Each row is a point. Each table stands for the endless flat space through its points: a line for two points, a plane for three, and so on. Write the one point that lies in both, or say that there is none.

First (2 x 3)
0:  .10 -.18 -.07
1: -.05 -.03  .14
Second (2 x 3)
0: -.13 -.24  .07
1:  .08 -.15 -.11
They share: no point

First (2 x 6)
0: -.07  .43 -.26  .05 -.42  .16
1: -.12  .18 -.26 -.15 -.07  .16
Second (2 x 6)
0: -.22  .17 -.12  .00 -.12  .22
1: -.18  .27 -.24 -.02 -.18  .20
They share: no point

First (2 x 8)
0:  .05  .47  .33  .03 -.22  .14 -.23 -.13
1:  .41  .05  .21 -.39 -.34  .02  .07 -.19
Second (2 x 8)
0:  .25  .12  .39 -.20 -.14  .18 -.22 -.10
1:  .26  .05  .45 -.21 -.07  .23 -.29 -.07
They share:  .23  .26  .27 -.18 -.28  .08 -.08 -.16

First (3 x 11)
0:  .06  .20  .37 -.39 -.09  .19 -.20 -.09 -.35 -.19 -.20
1:  .26  .27  .09 -.12  .25  .33 -.13  .13  .02  .03 -.16
2:  .16  .24  .23 -.23  .09  .27 -.14  .03 -.13 -.05 -.18
Second (3 x 11)
0:  .06  .23  .32 -.26  .13  .23 -.18  .04 -.26 -.08 -.17
1:  .20  .30  .04 -.16  .00  .18 -.42 -.25 -.19 -.11 -.29
2:  .12  .16  .25 -.31  .06  .18 -.29 -.02 -.33 -.05 -.15
They share: no point

First (2 x 12)
0: -.13 -.19 -.34  .34 -.25  .14  .45 -.21  .09  .14 -.12  .02
1: -.17 -.17 -.32  .31 -.25  .13  .38 -.16  .02  .14 -.12 -.01
Second (3 x 12)
0: -.08 -.18 -.52  .02 -.28  .03  .56 -.39 -.02  .08 -.38 -.16
1: -.13 -.21 -.50  .21 -.10 -.11  .34 -.22 -.25  .41 -.15 -.05
2: -.27 -.15 -.38  .31 -.14  .01  .22 -.08 -.19  .31 -.05 -.03
They share: no point

First (3 x 18)
0: -.11  .06 -.15 -.04 -.21  .04  .29  .02 -.20 -.48  .21 -.01 -.25  .05  .18 -.07 -.07 -.01
1: -.12 -.13 -.14 -.36  .14 -.21  .16 -.22 -.19 -.09  .38 -.48 -.13 -.05  .05 -.22  .55  .05
2: -.06 -.14 -.15 -.34  .14 -.16  .14 -.23 -.15 -.13  .31 -.46 -.20 -.05  .03 -.17  .48  .09
Second (3 x 18)
0: -.08 -.02 -.14 -.25 -.02 -.04  .16 -.11 -.16 -.33  .08 -.34 -.11  .13  .10 -.20  .35 -.16
1:  .14 -.14 -.35 -.32 -.16 -.15  .00 -.19 -.14 -.19  .36 -.37 -.39 -.13  .11 -.04  .03  .06
2: -.05 -.11 -.32 -.28  .01 -.10  .13 -.17 -.19 -.18  .38 -.25 -.41 -.20  .04  .01  .02  .14
They share: no point

First (3 x 20)
0: -.43 -.01 -.04  .26 -.18 -.11 -.16 -.38 -.07 -.10 -.31 -.03  .20 -.10  .26  .27  .04 -.16  .28  .09
1: -.46 -.03 -.01  .23 -.21 -.07 -.14 -.43 -.04 -.16 -.34 -.07  .13 -.12  .27  .20 -.02 -.10  .27  .11
2: -.04  .33 -.19  .29 -.21  .05 -.08 -.07  .38 -.22 -.22  .29  .31  .00  .21  .08 -.08 -.28 -.15 -.31
Second (4 x 20)
0: -.60  .06  .03 -.06 -.12  .26  .04 -.43  .16 -.15 -.20 -.08  .10 -.05  .19  .37 -.23  .06  .03  .03
1:  .17  .08 -.04  .53 -.45 -.07 -.19 -.19  .29 -.06 -.29  .13  .43 -.09  .24  .12  .10 -.30  .07 -.19
2:  .03  .02 -.02  .41 -.43  .07 -.05 -.15  .27 -.18 -.25  .15  .31  .05  .30  .18  .10 -.32  .13 -.05
3: -.25  .26 -.18  .31 -.13 -.17 -.23 -.27  .13 -.16 -.33  .13  .25 -.17  .20  .04 -.08 -.18  .01 -.21
They share: -.25  .15 -.10  .26 -.21 -.01 -.11 -.25  .17 -.19 -.28  .11  .22 -.06  .24  .14 -.05 -.19  .06 -.10
